Rows are points. Examples show where two turns around zero, p and q, send a point. Where does a point land after both, in the order given? Backwards means that the second turn is done in reverse. Each puzzle has new turns, and all numbers are rounded.

Turn p:
1.7 -1.3 0.3 -> 1.1 -0.6 1.7
1.4 2.9 1.7 -> -2.3 2.2 1.8
0.7 -8.4 2.4 -> 3.1 -7.7 2.7
-1.2 2.9 -6.6 -> 2.9 4.8 -4.7
-2.6 3.9 2.2 -> -4.8 1.4 -1.5
Turn q:
0.6 -2.4 1.5 -> 2.8 -0.1 0.9
-4.7 1.4 -0.8 -> -3.5 -2.4 2.5
-3.1 -6.0 -0.4 -> 3.5 -5.3 2.3
1.6 6.3 -3.4 -> -5.6 2.3 -4.1
5.5 0.8 3.1 -> 2.8 5.5 -1.5
Where do these land?
p, then q: -0.2 6.6 4.0 -> -5.7 -1.1 5.1
q, then p: -5.8 0.3 -2.3 -> -0.5 -6.1 -1.4
p, then q: -0.2 -0.4 -5.7 -> -0.7 1.8 -5.4
p, then q: 4.5 -2.6 1.9 -> 3.5 3.3 2.6
p, then q: 4.4 -0.2 -0.6 -> 0.7 4.3 0.8
p, then q: -2.7 -3.7 2.6 -> 3.7 -3.7 0.7

Turn p:
1.8 -1.7 -2.3 3.1 -> 2.1 2.0 0.1 3.6
-6.1 -2.9 3.5 -2.2 -> -6.6 -2.5 -3.5 -0.5
0.0 2.6 -3.5 -1.8 -> 2.5 2.2 -1.2 -3.1
8.8 -7.1 -0.3 -0.5 -> 6.8 -5.8 -0.4 6.9
-3.7 5.7 1.8 0.8 -> -3.8 2.8 2.8 -4.5
-2.9 4.3 -1.8 0.0 -> -1.0 3.8 0.2 -3.9
2.1 -0.8 2.5 0.5 -> 0.1 -2.3 2.0 1.4
Turn q:
0.8 -3.5 -6.6 0.1 -> -7.0 -2.4 -1.2 0.2
-2.8 1.0 -0.3 -3.5 -> 0.1 0.6 0.8 -4.5
-1.2 -3.2 4.4 -1.2 -> 1.7 0.2 5.4 0.3
2.3 5.1 2.1 4.9 -> 4.3 2.3 -4.6 3.9
2.4 -4.1 3.5 -4.6 -> 1.8 -4.9 5.4 -0.6
-1.5 4.7 -3.1 4.3 -> -0.9 4.2 -5.8 0.7
Where do these land?
p, then q backwards: -2.2 -6.0 1.8 0.1 -> 4.2 -1.1 -3.9 3.2
q, then p backwards: -2.4 -0.7 -2.8 -1.9 -> -3.0 2.3 1.5 -1.1
q, then p: 0.2 4.4 -2.2 3.7 -> 3.1 5.1 -0.7 -1.2
p, then q: 1.8 -6.1 -0.2 -1.8 -> -5.0 -0.8 -0.4 4.2
q, then p: 2.6 8.4 3.4 -0.1 -> 9.4 0.3 0.7 0.8

Turn p:
-2.5 13.1 -0.1 2.4 -> -8.6 0.3 3.0 10.0
-3.7 -4.5 0.5 0.9 -> 0.6 -4.3 -2.0 -3.5
2.0 1.2 -1.7 3.1 -> 1.3 0.8 -1.9 3.5
2.7 -2.2 -2.4 -2.7 -> 1.5 3.8 -1.3 -2.6
3.5 -2.3 4.3 -1.9 -> 4.2 0.8 4.1 -2.1
-1.5 -2.7 1.0 -0.4 -> 0.7 -1.9 -0.2 -2.5
-0.4 -2.6 -1.7 -1.4 -> 0.3 0.6 -1.8 -2.8
Turn q:
-2.3 2.3 -1.2 0.6 -> -2.1 -1.9 -1.0 1.9
1.9 3.4 0.7 -4.3 -> -3.4 4.6 0.8 1.2
2.5 2.8 1.7 -0.1 -> -0.5 2.1 2.8 2.1
-2.8 -6.0 -1.2 -3.2 -> 0.3 -0.3 -4.1 -6.2
6.8 3.2 1.4 -0.1 -> 1.8 5.2 3.7 3.7
-5.6 -5.9 2.1 -0.8 -> -0.7 -4.1 -1.2 -7.3
-0.5 0.3 -3.6 7.9 -> 4.6 -5.6 -1.1 4.7
Where do these land?
q, then p: -9.2 -2.1 0.1 -6.1 -> -6.9 -0.3 -3.4 -8.2
q, then p: 5.1 0.4 -1.1 0.4 -> 1.0 1.5 1.3 4.8
q, then p backwards: 4.5 6.2 -0.7 -0.3 -> 4.0 6.5 -0.6 1.0
q, then p: 1.1 -2.2 0.4 0.1 -> 0.4 2.1 1.2 -0.2
p, then q: 2.3 -1.5 3.4 4.2 -> 5.3 1.7 2.3 -0.2
q, then p: -3.7 -1.0 -2.1 1.7 -> 1.4 0.2 -3.5 -2.9
